Each wall is flat, endless, passes through zero and stands at right angles to its row. A trip goes straight from one point to another. List the walls that it crosses, first one first.

Walls:
(1): -23  -2 -69
(2):  8 37 28
Trips:
 20 -13 -79 to   9  75 -16 -> 2
19 25 35 to 93  2 45 -> none
 -7 -27  41 to -3 42 57 -> none
83  2  0 to -67  31  46 -> none
108 -95  23 to  33  17 -15 -> 2, 1
 29   6 -12 to  25  39 -27 -> none
-83 -45  -5 to -32  47   4 -> 2
 40 -25  68 to 77 29 39 -> none
 -2 -31 -89 to -22  19 -43 -> none
-2 34 14 to -34  48  30 -> none
 40 -43 -50 to 39 -5 79 -> 1, 2

Walls:
(1):  97  10  46 -33
(2): -73 -70  16 -51
(3):  16  10  63 -14
(4):   4 -38  -2 -36
(5): 109  29  72  85
(6): -106   78  -72  -45
Trips:
-18 -30  58  -2 to 19 10 27 75 -> 4, 2
-24 -18 -12  98 to   8  44  25 -25 -> 3, 6, 1
  6 -56 -14 -46 to -29 -23 -27  36 -> 1, 6, 4
-35   0 -24 -21 to -19 -24  22 -14 -> 3, 6
-12 -45  77  36 to  21  26 -38   7 -> 4, 2, 3, 6
50 -4 17 -2 to -41 -62  48 -23 -> 2, 5, 1
-2 -3  5 62 to -30 -34 -17 -45 -> 2, 5, 4, 6
-23 -22 -19 -15 to  -4 -86  25  72 -> 6, 5

Walls:
(1): -35  42  28 -35 -61 -15 -61  33
(2):   3  20  23  -1  -7 -34  20 -41
(3):  14   1 -60  48  39 -29  64   7
(4): -33 -36  -6 -29  39  30 -11  78
Trips:
-31 -52  15 -11  17  41   5   5 to -23  90 -66 -21   3 -44 -57  68 -> 1, 3
 -5  30   2  13 -36 -24  11 -10 to -19   4  89  72  16  25 -16 104 -> 3, 4, 2
 19 -26  28   2  -2  84  15 -10 to -39  27 -19  49 -50 -15  58 -50 -> 4, 2, 3
 -9 -17  44  37 -67  27  12  46 to  49  23  44  18 -51  27   2  -6 -> 4, 2
-29 -53  51 -64   8 -51 -61 -83 to  14 -64  53  -8 -16  21   2  -5 -> 4, 1, 2
 14  27  14 -50   0 -55  -1  55 to -68  32  43 -78 -65 -18   1  -7 -> 4

Walls:
(1): -13 -38  42  34  -2  -6 -33 -10  27   6 -10
(2):   0   9  15  43  43  30 -30  12 -23 -20  24
(3):   9  15  -1 -40  39 -23  35   2   9  36  11
(4): -20 -12 -43  54 -33   3  -5  29  14 -32  -3
(5): -36  72  35 -21 -31 -15  41 -50 -43 -17  -1
(6):  -5  14  20  33 -16  74 -14   0   4  -1  35
(7):  18 -22  -6  16 -22 -30 -44 -13 -34 -22 -17
Trips:
 22  11 -13  15 -11 -11 -36 -26 -22   1   6 to  -4  39  -7 -33  31  -5   9  28 -46  18 -21 -> 1, 4, 6, 3, 7
 47  -9 -21 -41 -23  -7 -59   6 -36 -14 -19 to -80  15  41 -51 -34 -21 -35 -10 -14 -18  56 -> 5, 1, 6
  6 -25  31  25 103 -10  35  18 -21  28  12 to -16 -54  12  56 121  -6  13 -93 -81   3  36 -> 7, 5
  3 -30   1  24  -5 -23  19  16 -14 -15 -77 to  49  27  36 -18  -7 -47  16  31  17 -38  17 -> 5, 3, 1, 4
-21  -8  -1  24 -36 -45  11 -83   7   4 -13 to -76  -4   2  21 -11  59 -13   5  89   2  -8 -> 6, 7, 5, 2

Walls:
(1):  19 -26 -23 -69  39  -8  35  16   1 -49  30 -21  44 -92
(2):  41  46  60  29 -60  29  45 -41 -43  32 -71  13 -31 -35
(3): -31 -21  44  18 -68  50  -1 -35 -19   2 -83  40 -47  58
(4):  26 -63   3 -27  33 -49 -22 -16  72  33  -8   7 -65 -27
(5):   2 -25  94  49 -60  19  10   2  13 -28  -9  65   5  78
(6):  16  19  80 -44  40  68  43 -24 -67  48 -25 -26 -76  39
Trips:
-97  32  65 -43 -23  32 -26 -24 -63 -13  52   6  74  24 to 114  -8 -69 -33  34  -1   7  -5  67  24 -16  -4  24   8 -> 1, 3, 5, 6, 4
-24 -35  19 -52  96 -39  36 -80  24  -8  -7  -1  22  61 to   25  -29  -54    9    9  -35  -11 -106   52  -15   -9  -40    3   72 -> 1, 6, 3
 17  40  58 -76  16 -15  -2  46  15  18   8 -42 -26  58 to -35   4   6  -9  39 -96 -55 -36 -26  53  39  69  40  34 -> 6
